Rows are points. Two turns around zero, p and q, are shown by what they do to some points. Where does a point land after both, in the order given? Backwards means that the second turn is done in reverse. Each puzzle has new turns, and all numbers are rounded.

Turn p:
0.076,0.042 => 0.050,0.071
-0.046,0.138 => -0.102,0.104
-0.179,-0.216 => -0.067,-0.272
-0.002,0.055 => -0.026,0.049
0.151,-0.019 => 0.144,0.049
Turn q:
0.043,0.189 => -0.018,0.193
-0.113,-0.034 => -0.097,-0.067
0.070,-0.155 => 0.115,-0.126
Where do these land?
q, then p backwards: -0.127,-0.031 => -0.130,-0.013
q, then p: -0.208,-0.012 => -0.142,-0.153
p, then q: 0.170,0.088 => 0.061,0.181
q, then p backwards: 0.178,-0.068 => 0.167,-0.092
p, then q: -0.013,0.024 => -0.026,0.008

Turn p:
-0.175,-0.002,-0.077 => -0.106,0.158,-0.017
-0.194,0.041,0.010 => -0.094,0.155,0.082
-0.169,0.049,0.041 => -0.075,0.127,0.104
0.228,-0.131,0.065 => 0.040,-0.261,-0.059
0.177,-0.038,-0.045 => 0.089,-0.125,-0.106
0.133,0.080,0.006 => 0.145,-0.054,-0.005
Turn q:
-0.022,0.017,-0.059 => 0.012,0.047,-0.044
-0.131,-0.062,0.022 => -0.134,0.058,0.014
-0.022,-0.015,0.106 => -0.048,-0.028,0.094
-0.119,0.196,-0.073 => 0.085,0.224,0.025
0.294,-0.136,0.005 => 0.085,-0.300,-0.088
Where do these land?
p, then q: 0.009,-0.030,-0.129 => 0.053,0.068,-0.101
q, then p: 0.012,0.085,-0.041 => 0.091,-0.026,-0.010
q, then p backwards: 0.206,0.138,0.070 => 0.187,0.142,0.105
q, then p: -0.035,0.051,0.017 => 0.041,-0.001,0.050
p, then q: -0.192,-0.244,0.084 => -0.235,0.209,0.068

Turn p:
0.016,-0.112,0.062,0.018 => 0.060,-0.113,-0.024,-0.003
0.094,-0.073,0.017,0.148 => 0.061,-0.088,-0.008,0.158
-0.104,-0.006,-0.012,0.080 => -0.096,-0.062,0.063,0.020
-0.139,-0.025,-0.211,-0.031 => -0.233,0.013,-0.100,-0.031
0.133,0.216,0.144,-0.215 => 0.208,0.250,0.070,-0.144
Turn q:
0.087,0.030,-0.127,-0.060 => 0.119,-0.116,0.012,-0.016
-0.087,-0.058,0.099,0.055 => -0.122,0.085,-0.013,0.040
0.096,-0.215,-0.059,0.008 => -0.015,-0.103,0.122,0.182
-0.227,-0.112,-0.132,0.046 => -0.141,-0.103,-0.197,0.119
-0.024,0.140,0.042,-0.058 => 0.022,0.037,-0.032,-0.150
0.101,0.079,0.232,0.177 => 0.045,0.302,0.090,0.008
0.054,0.137,-0.056,-0.168 => 0.093,-0.101,0.017,-0.184
Where do these land?
q, then p backwards: -0.022,-0.077,-0.075,-0.084 => -0.065,-0.099,0.015,0.070
p, then q: -0.111,0.223,0.289,-0.004 => -0.096,0.181,0.247,-0.207
p, then q: 0.117,0.104,-0.079,-0.033 => 0.137,0.053,-0.084,-0.057
q, then p: 0.103,-0.118,-0.039,0.019 => 0.072,-0.103,0.063,0.081
p, then q backwards: -0.086,-0.132,-0.096,0.101 => -0.127,-0.133,-0.083,-0.060

Turn p:
0.178,0.111,0.010,-0.078 => 0.083,0.170,0.112,-0.043
0.129,0.009,0.086,0.056 => 0.143,0.011,0.074,0.035
0.039,0.022,-0.053,0.123 => 0.106,-0.009,-0.085,-0.035
-0.067,-0.190,-0.081,0.083 => -0.021,-0.207,-0.061,-0.083
-0.280,0.048,0.039,-0.184 => -0.312,0.035,-0.040,0.127
Turn q:
-0.036,0.036,-0.177,0.163 => 0.090,-0.203,-0.006,-0.105
-0.101,-0.017,0.099,-0.098 => -0.092,0.037,0.038,0.137
-0.067,0.267,0.112,-0.088 => -0.019,-0.002,-0.227,0.210
0.165,-0.100,-0.050,-0.117 => -0.088,0.141,0.003,-0.160
-0.102,-0.101,0.095,0.004 => -0.017,0.016,0.138,0.100
0.142,-0.084,-0.078,0.135 => 0.125,0.012,0.053,-0.181
Where do these land?
p, then q backwards: -0.020,0.089,-0.064,-0.031 => 0.083,0.011,0.021,-0.077
q, then p backwards: -0.025,0.217,0.263,-0.014 => -0.100,0.230,0.163,0.166
p, then q backwards: 0.058,-0.062,-0.065,0.088 => 0.044,0.033,-0.079,0.099
q, then p: -0.185,-0.063,-0.120,0.006 => -0.061,-0.201,0.050,0.076
q, then p: 0.172,-0.182,-0.014,-0.049 => -0.106,0.188,0.078,0.112
